Each row of a before or after table is a point. One or more steps were done to the points. Then noise was added and the rows were shuffled. The steps act on columns, c1 being the first. Write out the steps. A step turns or swaps two columns, mirrors them in a line or flattens them onto one, adds a multiple of one to another, or multiplies or shifts one. Angles are multiples of 10 degrees, from the lower column toward the higher: turns from -170 to 170, lines from 10 to 170 but not 90. Use the fewest steps. Two steps may share a column if one is a turn and the other turns, adds or multiplies; they go together, in the order done. Otherwise the lowest column goes first.

Before (10 x 3):
[[ 3.4  4.8 -3.5]
 [ 1.2  2.4  1.9]
 [ 7.0 -2.7  1.3]
 [ 0.3  1.7 -1.9]
 [ 2.4 -0.7 -2.0]
 [-1.1  4.3  0.0]
 [ 0.1 -1.9 -1.0]
 [-3.7 -4.4 -2.8]
 [-7.5 -4.1 -4.8]
 [-1.3  6.2  6.4]]
After (10 x 3):
[[ 0.1  0.4  2.2]
 [-3.6  0.7  5.2]
 [ 2.5 -1.0  1.8]
 [ 0.4 -2.5 -0.2]
 [ 3.3 -5.7 -1.4]
 [ 7.0  2.8  1.1]
 [-1.3  0.9 -8.9]
 [-7.4 -1.1  6.3]
 [ 1.1 -0.1 -2.9]
 [-1.2 -2.7 -3.5]]
Steps: turn c2 and c3 by -130 degrees

Before (13 x 4):
[[ -1.6   0.8  -4.6   1.5]
 [  5.8   1.3  -0.5   1.0]
 [  3.2  -0.8  -1.8  -1.7]
 [ -1.2   0.3   2.4   2.6]
 [  1.0   4.9  -5.1  -0.4]
 [ -2.1   1.0  -6.1   0.1]
 [  1.5  10.4  -2.4   3.5]
 [  2.6   3.1 -15.6  -0.5]
 [ -0.6   2.0   0.7  -0.8]
 [ -1.6  -0.8   2.7   1.9]
 [  3.5  -0.8   3.6   1.5]
 [ -0.5  -0.3  -0.1  -0.5]
 [  5.9   2.5 -15.1   4.0]]
After (13 x 4):
[[ 1.4 -1.6  0.1  3.1]
 [-0.6 -0.2 -0.1 -0.3]
 [ 2.6  0.0 -0.1 -0.9]
 [-0.4  5.6 -1.1  3.1]
 [-0.3  5.5 -0.8  1.5]
 [ 3.1 10.4 -2.0  1.5]
 [ 1.5 -1.2  0.4 -1.7]
 [ 1.3  1.6  0.0 -1.3]
 [-1.7 -0.7  0.2  3.0]
 [ 4.1  4.7 -0.7  6.0]
 [ 0.5  1.8 -0.7 -1.8]
 [ 1.2  1.7  0.4  5.9]
 [-0.8  1.7 -0.5 -0.3]]
Steps: swap c1 and c4; flatten c2 and c3 onto the line at 170 degrees

Before (8 x 6):
[[-4.5 -0.9  0.9 -1.3 -0.7 -3.5]
 [-0.8  0.7 -1.0  3.6  3.6 -0.3]
 [ 2.1 -1.4  8.1 -0.4 -1.1  1.0]
 [ 2.1  1.0  1.0 -2.0  7.6 -0.6]
 [ 1.7 -1.5  2.7 -0.4 -2.6  1.3]
 [ 1.7 -2.2  1.2 -1.2 -1.5 -2.7]
 [ 2.0  4.5 -1.2  2.8 -0.6 -2.7]
 [ 0.9  0.8  0.5  1.8 -2.1  8.4]]
After (8 x 6):
[[-2.5 -1.1  6.8 -0.4 -3.5  2.7]
 [ 1.2  4.5  1.2 -1.5 -0.8 -9.2]
 [-2.0 -0.7  3.2 -0.6 -1.9  3.3]
 [-2.7 -0.5  1.7 -1.0 -1.0 -6.7]
 [ 2.8 -3.9 -0.5  2.5  0.8 -6.2]
 [ 0.4 -0.8  1.3  1.6 -0.7 21.1]
 [ 1.0  0.2 -2.4  3.6  1.7 -0.7]
 [-0.2 -2.4 -2.6 -1.8  1.1 -1.4]]
Steps: turn c1 and c2 by -120 degrees; flatten c3 and c5 onto the line at 150 degrees; multiply c6 by 2.5

Before (12 x 6):
[[-1.8 -2.4  1.9  2.9 -3.0  7.7]
 [-5.3  2.3  1.5  0.5  4.1 -8.2]
 [-2.1  1.3  0.8 -0.4  2.8  3.1]
 [-4.3  4.8 -0.7 -2.8  3.3 -8.8]
 [ 0.4 -2.9 -1.4  1.9  3.3  2.0]
 [-3.1 -3.3 -2.9 -0.9 -4.9  0.0]
 [-5.6 -0.8 -1.2 -0.9  2.8 -9.7]
 [ 0.8 -1.0 -1.7  0.8 -4.7  0.0]
 [ 1.7 -1.2 -2.7  0.8 -2.1  4.8]
 [ 0.8 -3.8  1.7 -2.3 -2.8 -0.8]
 [-4.3 -0.1 -0.6 -3.2  5.2  3.1]
 [-2.3  0.2  1.6 -3.0  0.7 -8.5]]
After (12 x 6):
[[ 5.3  6.9  0.1  6.3  4.0  5.2]
 [-1.0 -0.9  1.3  0.5  3.5 -3.6]
 [ 2.8  7.8 -0.7  3.0  0.6  3.1]
 [ 2.0  1.3  3.8 -0.8 -5.0 -3.1]
 [-1.5  0.3  1.3  0.8 -4.7 -0.9]
 [ 4.8  9.3  3.1  6.0  2.6  2.5]
 [ 3.7 -3.0  1.9 -5.4  5.4 -1.3]
 [ 2.3 -3.2 -0.1 -2.7  2.9  0.2]
 [-2.7 -4.1  2.1 -2.4 -2.1 -2.8]
 [-0.3  1.9 -2.0 -1.9 -2.8 -3.4]
 [ 4.0  6.6  2.1  3.2  3.2  7.7]
 [ 2.3 -6.4 -1.2 -2.4 -2.9 -4.8]]
Steps: turn c1 and c3 by -160 degrees; add -0.7 times c6 to c4; turn c2 and c6 by 110 degrees

Before (8 x 8):
[[ 4.8  2.0 -2.8 -0.5  1.4  0.1  1.9 -0.3]
 [ 1.8 -1.3  0.3 -3.1 -1.4  3.3  4.5  0.7]
 [-0.7 -1.4  0.6  2.9  7.1  1.1  2.3  3.7]
 [-2.6  3.6 -2.9  0.5  6.5  2.0  3.0  3.5]
 [-1.0 -0.8 -3.0 -3.1  1.3 -4.1  2.6 -1.1]
 [ 2.9  2.7 -3.1  5.5 -1.3  0.0 -9.9  4.4]
 [ 2.3  0.0 -2.9 -2.9  0.8  0.7 -1.6 -3.4]
 [-0.8  1.9  6.5  5.9 -1.3  2.7 -0.2  2.5]]
After (8 x 8):
[[-0.9  1.1  2.6 -3.0  0.5  0.4 -2.8 -8.4]
 [ 2.9  0.9 -1.3  2.7 -6.0  1.3 -3.5  8.9]
 [ 0.5  2.2  2.2 -2.9 -2.6 -4.1  1.0 -3.1]
 [-3.7  1.1 -1.2 -3.6 -2.8  3.4  2.9  2.0]
 [ 0.2 -4.8 -4.8  5.9  1.0  2.8  1.7  5.8]
 [ 3.8 -2.1  4.3  0.7 -6.4  2.0 -0.9  8.6]
 [ 0.2 -0.6  3.6  5.3  8.4  0.4 -6.3 11.2]
 [-4.1 -0.9  3.1 -0.8 -2.6 -0.1 -2.2 -0.8]]
Steps: turn c5 and c7 by 130 degrees; turn c1 and c7 by -150 degrees; turn c2 and c3 by 150 degrees; multiply c8 by 2.5
